Every row gives one point. Two turns around zero, p and q, are shown by what they do to some points. Where does a point land after both, in the order given? Backwards means that the second turn is done in reverse. Each puzzle has new turns, and all numbers are rounded.

Turn p:
[0.13 0.29] => [0.30 0.09]
[-0.63 -0.06] => [-0.46  0.44]
[0.10 0.21] => [0.22 0.06]
[ 0.40 -0.44] => [-0.07 -0.59]
Turn q:
[-0.42 -0.58] => [-0.10 -0.71]
[-0.12  0.27] => [-0.23  0.18]
[ 0.36 -0.07] => [0.35 0.11]
[0.18 0.38] => [-0.02  0.42]
Where do these land?
p, then q: [-0.39 -0.50] => [-0.54 -0.33]
p, then q: [0.23 0.06] => [ 0.24 -0.03]
p, then q: [0.16 0.44] => [0.31 0.35]

Turn p:
[-0.24 -0.16 -0.02 -0.31] => [-0.18 -0.25 -0.05 -0.29]
[-0.12 -0.21 -0.18  0.01] => [-0.13 -0.24 -0.10  0.09]
[-1.16  0.00 -0.14 -0.09] => [-0.87 -0.05 -0.71 -0.35]
[ 0.54 -0.26  0.52  0.24] => [0.09 0.15 0.76 0.27]
[ 0.33  0.41 -0.01 -0.14] => [ 0.48  0.22 -0.01 -0.14]
[ 0.48 -0.16  0.08  0.17] => [ 0.25 -0.03  0.37  0.30]
[ 0.17  0.39 -0.25  0.11] => [ 0.36  0.20 -0.27  0.11]
Turn q:
[-0.15  0.45  0.24  0.09] => [-0.07  0.27  0.43  0.17]
[ 0.23 -0.23  0.26 -0.27] => [ 0.08  0.09 -0.09 -0.47]
[ 0.35  0.00 -0.18 -0.33] => [ 0.01  0.28 -0.41 -0.13]
[-0.03  0.30  0.15  0.51] => [0.29 0.02 0.41 0.34]
[ 0.12 -0.60 -0.36 -0.13] => [ 0.02 -0.39 -0.57 -0.19]
[-0.61  0.04  0.04  0.80] => [ 0.06 -0.60  0.61  0.53]
[ 0.09  0.04 -0.15 -0.67] => [-0.39  0.34 -0.38 -0.25]
Where do these land?
p, then q: [ 0.48 -0.39 -0.13 -0.52] => [ 0.32 -0.14 -0.18 -0.72]
q, then p: [ 0.36  0.44 -0.33 -0.30] => [ 0.28  0.34 -0.56  0.13]
p, then q: [-0.54 -0.29 -0.17 -0.10] => [-0.43 -0.46 -0.14  0.04]
p, then q: [-0.32 -0.27  0.65  0.40] => [-0.37 -0.09  0.77  0.13]
p, then q backwards: [ 0.38 -0.15 -0.12  0.44] => [-0.05  0.32 -0.21  0.48]
p, then q backwards: [-0.08  0.43  0.29  0.12] => [ 0.28  0.33  0.13 -0.30]
q, then p: [-0.27  0.23 -0.18 -0.04] => [-0.30  0.18 -0.14  0.13]

Turn p:
[-0.03 -0.60 -0.16 -0.12  0.08 -0.07] => [-0.05 -0.28  0.18 -0.34  0.41 -0.12]
[ 0.14  0.56 -0.55  0.04  0.06 -0.03] => [ 0.25  0.12 -0.67  0.22  0.06  0.26]
[-0.54 -0.38  0.69 -0.36 -0.25  0.25] => [-0.65 -0.36  0.58 -0.22 -0.46 -0.14]
[ 0.15  0.39 -0.25  0.22  0.26 -0.42] => [ 0.27  0.32 -0.46  0.25  0.16 -0.24]
[ 0.53 -0.48 -0.19 -0.25 -0.17 -0.38] => [ 0.56 -0.16  0.07 -0.59  0.20 -0.21]
[-0.42 -0.01  0.41  0.38 -0.35  0.31] => [-0.25 -0.22  0.50  0.51 -0.29  0.08]
[0.17 0.51 0.05 0.10 0.37 0.34] => [-0.13  0.57 -0.20  0.19 -0.06  0.37]
Turn q:
[-0.97 -0.37  0.34 -0.39  0.06 -0.43] => [-0.18 -0.15  0.50 -0.38  0.91 -0.50]
[-0.17  0.26 -0.27 -0.08  0.00 -0.09] => [ 0.06  0.18 -0.19 -0.06 -0.01 -0.33]
[ 0.54  0.56  0.18  0.52 -0.33 -0.11] => [ 0.37  0.52  0.24  0.32 -0.62  0.26]
[ 0.49 -0.28 -0.34  0.11 -0.15  0.12] => [ 0.01 -0.36 -0.23  0.42 -0.34  0.13]
[ 0.03 -0.10 -0.04  0.04 -0.11  0.49] => [-0.36 -0.14 -0.07 -0.11 -0.29  0.13]
[-0.56 -0.38  0.08  0.08  0.48 -0.09] => [-0.39  0.02 -0.01 -0.02  0.74 -0.01]
[ 0.63  0.31  0.04 -0.27  0.05  0.10] => [ 0.49 -0.07 -0.25 -0.17 -0.38  0.31]
Where do these land?
q, then p: [ 0.24  0.12 -0.03  0.12  0.56 -0.23] => [ 0.10  0.33 -0.24  0.10  0.28  0.44]
q, then p: [-0.18 -0.16 -0.30  0.01  0.05 -0.26] => [ 0.06  0.10 -0.09  0.13  0.31 -0.29]
q, then p: [ 0.14 -0.07 -0.26  0.22  0.04  0.12] => [ 0.07 -0.20 -0.02  0.29  0.13  0.10]
p, then q: [-0.19  0.93 -0.06  0.36  0.01  0.47] => [-0.67  0.53 -0.07  0.30 -0.65 -0.13]
p, then q backwards: [ 0.37 -0.37  0.02 -0.36 -0.26 -0.16] => [ 0.00  0.20  0.28 -0.60 -0.15  0.00]
q, then p: [-0.33  0.55 -0.09  0.04  0.41  0.69] => [-0.32 -0.37 -0.82 -0.03 -0.31  0.25]
p, then q: [-0.09 -0.49  0.54  0.09 -0.44  0.01] => [ 0.14 -0.21  0.75 -0.09  0.18  0.27]
p, then q: [ 0.03 -0.52  0.19 -0.48 -0.37 -0.64] => [ 0.63 -0.67  0.30  0.06  0.34 -0.17]
